Each wall is flat, endless, passes through zero and stands at right angles to its row. A trip goes straight from one point to another. List the walls that it crosses, first one first.

Walls:
(1): [-31 -30]
(2): [22  5]
(3): [ 23 -57]
(4): [-53 -43]
(5): [  4 -31]
(6): [ 29 -12]
Trips:
[ 38 -57] to [-27   9] -> 2, 6, 3, 5
[ 62 -15] to [-43 -28] -> 1, 4, 2, 6
[-38  73] to [30 20] -> 2, 6
[-6 -5] to [-21 -93] -> 6
[-81 -14] to [ 41 -16] -> 3, 6, 2, 4, 1

Walls:
(1): [55 27  6 -5 16 19 12 -1 13]
(2): [ 53  89  24 -47  30 -51 -69  -6 -24]
(3): [ 32  14  44 -18 -43 -24 -62  53  18]
(4): [-21  38  43   8 -52   9   5 -36 -57]
Trips:
[ 23  24 -32  67  38 -40   0   0 -17] to [ -4 -51 -49   0 118 -40  22   9  14] -> 2, 1
[  2   6  12  42  18  -1  54 -32  64] to [-17  22 -27  56  -8   5  -1 -96  34] -> 4, 1
[-17 -25 -28  28 -78 -24 -45  73  10] to [ 24 -52  66  12   8 -10 -14 -30  44] -> 1
[ 52  21  12   9  -2 -13   6 -30   9] to [ 23  77 -16  13  34  23 -15 -25  30] -> 3, 4
[ 17  -3  -6  20 -20 -56  -8   0  22] to [ 54 -34  -6 -30  36  18  46   0  43] -> 1, 2, 3

Walls:
(1): [  0   3 -68  26  12  -3   2  38 -34   7  18  -1 -44  17  20 -24 -12  11
   1  23]
(2): [  6   5 -36  23  -1  -8   6  14  14   8 -24  44  18 -19  31 -24 -21  33
  17 -17]
(3): [-56  -7 -36 -33   2 -20  13 -41  65  37  70  23 -52 -11  -2 -57   1 -48
 -52   9]
(4): [ 15 -39  79  13  28 -59  -5  37 -71 -49  16 -13 -93 -16 -21  -3  60  25
  38  15]
(5): [ 30  77  26 -12  20 -32 -40  50 -17   2 -28  13 -33  33   9  27  44 -76
 -36 -30]
(6): [ 14  51  52 -52  46  33   7  -1  67  16 -51 -54   1 -45  43 -29 -19  13
 -57   2]
(7): [-10  26 -48  56  51 -62   7  -5 -23  36   7  24  39  33  33 -17  -6 -10
  23  53]
(8): [-11  21  20 -78  30  40 -29  -9  59  41   7 -21   3 -56  15 -10   6   0
  13 -11]
(9): [ -9 -13 -20  56 -13  35 -21  -4   3 -18 -15  26  61 -47  38  -5  12 -59
  61   6]
Trips:
[ 13   5  35 -25 -20  17  13  41  54 -18  -3 -52  -3  28 -11  64 -20  72
 -22   0] to [  0  -9  13  38  32  25  22  15 -83 -19  17  37  31  40   9   2 -36  72
   2  18] -> 4, 8, 1, 2, 6, 7
[ 56 -40 -31 -28 -52 -24 -44 -55  24  -4 -25  42 -30   8  43  44 -33 -17
   9  38] to [ 29   7 -26 -59  16  19  61 -49  23  -3 -22  34 -34 -50  74 -38  25 -32
 -30 -15] -> 8, 6, 5
[ 71  38  48 -14 -15  16  28  11 -34  -4   3  36  29  46 -24 -17 -19  61
 -16 -28] to [ 43   0 -18 -21 -34  43  66 -44  29  46 -12 -20   9 -26  -3   0  38  48
 -39  92] -> 4, 5, 8, 2, 3
[ 30 -79 -42 -26  -9 -21  30 -19  24  29  48  32  -7 -40  -4 -15  -4   5
  14  -5] to [-15  43 -27  18 -40 -33  23  46   9   5  18 -31 -10  24  58 -15 -10  26
 -20  46] -> 7, 9, 8, 6, 5
[-24 -10  22  15 -20 -62  14  24 -14   0   8  -1 -81  41 -62 -15 -22  -1
  -6  52] to [ 62 -14   9   2 -41 -17 -54 -31  -3  -9   1  21 -35  16  33 -30  36  -7
 -49  -8] -> 7

Walls:
(1): [ -45   15  -12   17   15   -9   16   16  -49  -46   13  -24   -1   23
   23  -41   23   24  -11   -5  -11  -28  -41   -2    2  -25   -7  -15
  -11   27   -5   17 -106    3   20  -57  -51   35   70   70   22   12
   35  -19  -47  -44  -42  -58]
(2): [ -30   -7   30  -21  -29  -25  -42  -46  -27    6  -61  -33   59  -20
  -41 -110   24  -32  -18   74   -1  -18  -22   17   -2   -5  -35    2
   17    0  -22   28  -65   20   37   10  -12    7  -16   95  -31   47
  -22   27  -31  -60   -8  -37]
(3): [  36  -14  -62   17  -28   -6    5  -31  -33  -28    2  -43  -17  -37
  -12   65   -7  -31  -39   44    1   10   24   11   14   -9  -42  -28
  -75   15   94  -15   17   -8  -57   -8   39  -18   36  -43 -110   45
  -24   21  -95   57   39  -13]
(4): [-40 -19 -19  11  29 -25   9  14   9 -21 -17 -79 -17 -34 -13  15   9  36
 -21 -10 -47 -64   5  66   5 -18  10 -93 -29  16 -27 -29  -9   9   9 -42
  -7 -36  10  45 -58   7  23  -4 -45  -7  17  15]
(5): [ 57  28  -2   7  18 -15 -22 -25   4   9   9  11 -27  -5 -54  39 -62 -30
  36 -24  12  11 -79  35 -20  15  26 -45 -24  59 -21 -24 -12  17 109 -36
   5 -32 -30  34  11 -31 -58 -30  -7  -9  33  -2]
(6): [ 11  13  24   1  19  35  13  20 -44  12  63 -55  52 -10  29 -57  -5  40
  -1 -20  28  -1 -12 -12 -53  47 -28 -34  55 -16   2 -31  31  43 -63 -21
   4 -10  24 -16   3  27   3 -30  -3  72  39  -2]
(7): [ 42 -54  58  25  36  17 -48 -53  11  -1  -2 -39 -10 -18 -41 -24  36   6
  33  19 -10 -13 -71  -3  32 -30 -28  64  -9  40 -87   9  17 -21 -18 -16
   6  51  -5 -28 -49  46 -88  41 -51 -17 -25   1]
(8): [ 34   3  54  14 -29 -48  44 -38  53 -16  11  46  15 -12  10 -27 -21  29
  70  18   3  -5  10   8  55 -54  -1  -3 -21 -17  -7 -50 -15  90  19  51
 -33 -11  11  -2  31   7  30  -7  17  28  38  31]
Trips:
[  4  15   7  -4  -3  51 -37  46 -13  28 -54  -5  -6 -25 -10  20 -12  -9
 -22  38  -2  38  -3  56  13  13  20 -23  12  24  24  12   3  -8  77  18
   5  30  49  -3   1 -24 -16 -50  11 -17 -11   2] to [ 30 -34 -54 -70   0  43   0  -1 -13 -36 -21 -44  -7 -44 -24  27  59  -7
  18 -62 -78 -17 -52  22 -35  13  23   2  -1 -13  45  26  58 -22 -35  21
 -24  -7  -3  42 -85 -61  12  76 -42 -29 -37 -16] -> 3, 7, 1, 5
[-28  34  19 -34 -13  26 -12  18 -46 -64   9 -35  22  -3  29 -23   5  -3
 -95  -3  34   1  30   6  19 -27  71  -9  31  36 -27   3  87  37 -62  14
  -5  15 -43 -28  61   2 -98 -88 -32 -29  20 103] to [-32  -6  26 -13  17  24 -21   2  11 -44  50  80  17   0 -63   4 -74 -15
 -30 -52  47  -4  23 -22  29  48  10 -17 -20  28  19 -53  42 -11  -1 -49
 -50 -25 -25   4 -47   2  70 -52  63  42  -4 -23] -> 7, 5, 8
[ -3 -42  34  50 -37  34  41   3 -10  -2 -59  39  21 -31   5  54 -62 -48
  17  -7  55  44   4 -63  -1   0  31 -41  26 -49  59  20   8 -97 -29  35
 -49  59 -13 -27 -33  42   6 -48   1  11   3 -39] to [  16   52  -42  -56   -2   38  -18  -29  -38   38   -8  -52   25   32
   -5  -36  -30   20   -9  -32    4  -14   26    0  -45  -41   14   34
   15  -51   84  -51  -12   18   65   44 -109   12   47  -63    3  -52
  -10  -16   21   14  -14  -28] -> 6, 8, 1, 3
[ 66 -33  34  31  75 -11   0 -14 -48  -4 -53 -23  12  25  -5  39  32 -42
 -17  -9 -15  57 -25 -57  51  32  37  55  28  13  31  18  16  45 -39 -34
 -21  29 -46 -26  -9  10  42  42 -37   4  -9  35] to [-50  -7  46  19  20 -12  41 -42 -11  25 -36  40 -41   1  40  19 -25 -13
  41 -39   4   5 -23  -7  34 -49 -54   0  40 -82 -32 -33 -68  34  60 -28
  -5 -10  -4  37  70  31  20 -12  -7  24 -23  66] -> 8, 3, 1, 5, 2, 7
[-27  18  63 -45  56 -83 -12 -26  -3  58  78  -4   6 -20  -5 -36  37 -34
  -9  66 -15  37  -9  -7 -15  20 -15  39   7 -14  39  62 -21 -43 -43  29
 -27 -30 -17  53 -37  32  15 -18  59 -23  33 -39] to [ 32  -5  16 -60 -22  12 -66  -7  -3  -6  -5  33  65  11 -13  99   6 -28
  13  15  43 -62  77   8 -34 -46 -15  21 -29   4 -10 -67 -48   5  24   6
  11 -26 -24  78  92  14 -45   6 -20  -5  -9  21] -> 7, 6, 1, 8, 5

Walls:
(1): [ 37  66 -79 -16 -31 -61 -52 -48 -14  24  36  54  -2 -60   3  -1 -20  30
 -38  37   3  28  23  32  27 -16  19 -22 -19  34  17 -28  38   5 -28  54
 -36   9  15 -46  28  -2  19 -15  18 -39  25   3]
(2): [ -8   6  28 -20 -42 -73 -13  -3  14 -14 -28   0  27  22  32 -51   3 -11
   6  -3  -5   7 -51   9  32  50  12  -8  33   0  67   5  16  10 -35 -27
  32  70 -14  89 -36  50  19  64 -23 -18  10  -7]
(3): [ -8 -75  14  20 -48  -3 -27 -32  11  -7   6  -6 -26  28  72  29  34  43
  10 -15 -34  13 -39   3 -18  48   2 -48   7 -19  21  35  12 -51 -21  -4
 -52  14  39  14  26  18 -50  -2  26 -20   1  75]
(4): [ 58 -30 -63  46 -25  -5  11 -16  -1  93  35  -8   4  45 -18 -28  32 -11
  27  31   4 -11 -26 -16   8 -11  -8  31  17 -18  -4 -31  -2  -2   6  12
   2  48   6 -53 -13  -1   9 -21 -26 -35 -10  51]
(5): [-49  45  35 -43   0  23  18 -28 -30   0 -33 -22  14  -7  25   0  49   1
  67  22  43  14  -9  13  14 -15  -5  12  25 -82  45   6   3  15 -53 -23
 -59  30   2  59 -26  24  10   7 -27  -9   8  -7]
(6): [ -8   4  11  17 -11 -21  -6  14  -8 -30  -6  19 -30   5 -42  54  10 -22
   4   4  44 -26  -2 -40   6  30 -12  -3 -51  31  37 -22  28 -10  -4 -17
 -14 -47  13   5  32  30  70 -14  11 -17 -17 -28]
(7): [-12  13  17   8  -5 -27  15   3 -17  40 -32   6 -35  -3  42  -7  -9  31
  -6  34 -25  -9  57  56 -23 -34  20  76   1   4  18  11  20  -3 -55  44
 -55 -39  57  31  -5  16  23  -7  10  34 -38  -2]
(8): [  9 -20 -65 -19 -79 -52 -44   4  26 -21  21 -47  11   7  24 -13  23 -11
   9  -3  -8 -29 -24 -12  -3  14  21  13  29  18  22  24 -14 -13   4  24
 -33  -6  76  61   0  -6   6 -12 -37 -26  13 -20]
(9): [-28   4  21 -44  38   0 -21 -26  47 -13  17   7  50 -21 -39 -10  25  20
   9  -5  35  51  14  23 -65 -18  36 -45   3 -11 -43 -11  22 -52  47  18
  26   6  30   6  18   7   7 -32  39 -33 -32  70]
Trips:
[ 46  48   5 -16  13   4 -68  45  44  22 -23 -54  26   5  17  22  20  30
  -1  11  27 -27 -53  -2  13 -19 -13 -24 -23 -36  42  -8 -58 -10   3  -5
   2  18 -47   2  -5 -16  -6 -37 -98   2  -4   6] to [ -5  19  54  -1 -56  26  12  -3  -3 -23 -24  47  -2  46  17   0  -7   7
  30  38  11 -51 -50   3  38  13  -2  10 -20 -18   7 -59  -4 -55 -36  36
 -21  13   4  22 -22  60 -25  13  18 -76 -18  13] -> 3, 6, 7
[ 54 -16   6 -26  -8 -21 -23 -18 -37 -75 -28  50 -76 -27   8 -19  35  21
 -43   7  -9  14  29  38 -41 -22   1 -19  20 -18  24  10   5  65 -53  17
   7 -39  -2 -60  28  21  -9 -25  48  -6 -50  20] to [-13   7  28 -28 -67 -44  62   3  28  62 -18 -12  -5  79  -8 -18   3  57
 -28 -18  30  14  24  41  -1  12  16  -8  -1 -15  -8  17  29 -31 -23 -36
 -55  18  24  -6  46  31  -4  -6 -27  -8 -25 -53] -> 5, 2, 8, 4, 9
[ 45  -1  76 -39 -10  -4  13  14 -39 -31 -30  57  12 -38  -1 -56  -2 -34
   2  33 -13 -29 -64  18  -9  23   7 -52 -17  12  25 -13  38 -60   4  20
   0   8  -7  12 -16  29  47  15 -19  34   8  15] to [-56 -29  22 -35 -37 -11 -37  56  -7 -14  -2  46 -17 -29  61  21  54 -62
  -9  20 -34 -55  17 -14 -28  12  16  -3 -24  37  10   4 -36 -33  11   2
 -49  -5 -25 -23 -58  29   3  11 -54  49 -45  70] -> 1, 7, 8, 9

Walls:
(1): [ 15  27 -46 -48 -66 -15 -58 -50   0 -29 -22  44  -9  57  -9  -8  -8  22
 -41  32  61  18   4  -9  -2  -1   5 -19 -30 -11 -21  21 -44 -37 -52  -7
 -64 -44  46 -34   5  47   4  61 -55  51  18 -12]
(2): [ 48 -46  44  36  74 -19 -14 -26  29  83  24  28  -7  50  30 -16 -62  28
  18 -42  35  -2  43  58 -10 -40 -38 -32 -33  29 -19 -37 -80  -4  22  33
  30 -66  -2  39  47 -17  89 -41  10 -21   6 -91]
(3): [ 27  -6 -31   6   9 -16 -53  13 -39  10  51 102  85  -4 -50   1  17 -22
  35 -37 -25 -16 -10  52  39  37   2   4 -58  15  39   5  11 -44 -18  -8
   8  -8 -73 -30   8 -52 -30  64 -17 -26 -30 -25]
(4): [-10  -5  31 -41   9  19 -18  28   2 -30 -42 -36 -29  40 -68  32 -12  -4
 -28 -10  -2 -36  23   4  52  60  47 -33 -41  -1 -16  38  25  -8 -57 -49
 -15  -3  15 -76 -66 -24 -12 -50  18  -8  19  13]
(5): [  0  -4 -70   8 -51  15 -24 -19 -32 -12   2 -42 -27  -9 -40 -37  33  45
  -1   6 -18  42  11  17  16  14  19 -13  11   6  -9  23 -10   8   7  62
 -41  41 -10 -24  50  -6 -19 -15  10   0  35  19]
(6): [-22   0  11  -9 -15 -54  -7 -33  12  29  26 -33  32 -20 -21  -1 -59 -77
 -37  10 -25  65  18  16  31  28 -20 -17 -52  20 -33 -23  58  17  -7  34
  59  53  81  -9  64 -92  45  24 -12  16  -3  59]
Trips:
[-16   7  -2 -34  68   6  58 -36  32 -28  33  51  -5  13 -54 -31  13 -10
  29 -12 -39  59 -48 -38 -34 -12 -52  12  66  23   2 -93 -33  40 -20 -19
 -37 -10  32   0  60 -55 -47 -54  15 -65  10  48] to [ 26 -47 -40  22  19 -13  59  46 -67  -4 -21   4  19   2 -28   5   4 -37
  39 -29  15 -23 -32  54   8  18   4 -19 -20 -37 -36  72   0 -66  46   1
 -15 -45 -24  73  36 -39  47 -20  21  21  23  18] -> 3, 6
[ 32  19 -93  -3 -35  35 -87 -31  14 -58  30  71 -33  79  48  86  37 -19
 -82 -15  17  39 -26 -17 -16  54 -57  29  17   9 -33  40  -8  16 -38 -48
 -50   4   1 -12 -15 -19 -22 -17 -52 -32  36 -57] to [ 38  -5 -16  -6 -16 -46 -27  -7 -11   1 111  45   2  32  58 -51   9  -8
  25  13  37 -26  -8 -18 -69  35   6  14 -10 -31  16  -5  -4  87 -47  21
 -17  93  44  33  -2   1   9 -67 -41  32  -8   2] -> 4, 6, 3, 2
[ 20 -18  38  -8   6  -5  -8  17  23 -47  -1  15  56   1 -17  44 -11 -24
  31 -19  23 -50  24  17  33 -37 -22  -2 -16  20  42  33  94  57 -53 -40
 -12  19 -17  68 -28  43 -40 -39   0   6  39  30] to [ 75  46   1  12 -11  28 -31  48 -38 -33   2  -8 -55 -24 -43 -40  53   4
 -28  69 -19 -16 -26 -10 -42 -34  12   8  70 -42 -16  43 -24 107 -44 -56
   5  -7 -33  35  11 -34 -74  67  15  38  85  34] -> 3, 5, 1, 4
[  5 -26  -1 -15  65  38  24  26  42 -77  23  30 -88  79  -1  16 -47 -68
  13 -35  23  21 -48  47  22 -21  61 -25  64   1 -34  18 -22  -6  89 -10
  48 -74  38 -32  32  35  35 -25 -28  96  30  -7] to [-56 -27  -1 -16  -2 -12 -86 -42  11  10  30   3  81  13 -11  18  19  75
 -35  11 -37 -16  57 -45   0 -64 -60 -63 -70 -40  51  33 -40  43  37   7
  16 -18   7  52 -41  19 -92  19 -47 -42  33  58] -> 4, 3, 5, 2
[-25   6  20 -29 -16  24 -75   7 -45  51  25 -16 -51 -26   2 -82 -37 -66
  -5 -38  23 -37   9  37  23  42 -14 -21 -11   2   7   9  25 -23   9 -11
  38  14   4 -14   3  -7  59  36  -8 -26 -21   2] to [ 41  69 -40   9 -34 106  40  27  52  -6  22  49  30 -14  10  -2 -22  -1
 -18 -41   3  39 -17  97  34  35  84 -31   7  43  16  10 -59 -13 -44 -42
 -45  11  49  22  45  40 -48  26 -36 -16  30  13] -> 1, 5, 2, 6
[ 14   1 -28 -20  43 -12  93  24 -11  39 -51   0 -11  38 -40 -26  28  18
 -33 -32  15 -43  36   3  39  20 -23 -48  21  31   4 -17   5  55 -30  12
 -59   2  18 -56  12  43 -26  28  11  14 -16  -1] to [ 13  -2  37 -14  -5 -69  -1  20   2  48  29  35  19 -19  -7  62 -12  17
 -29  26 -35  22 -18   9 -69   2  68 -12 -43  71   2 -75  -1  62  53  -1
 -19 -21  13  21 -54  13  29 -42   5  45 -11   5] -> 2, 5, 1, 6, 4
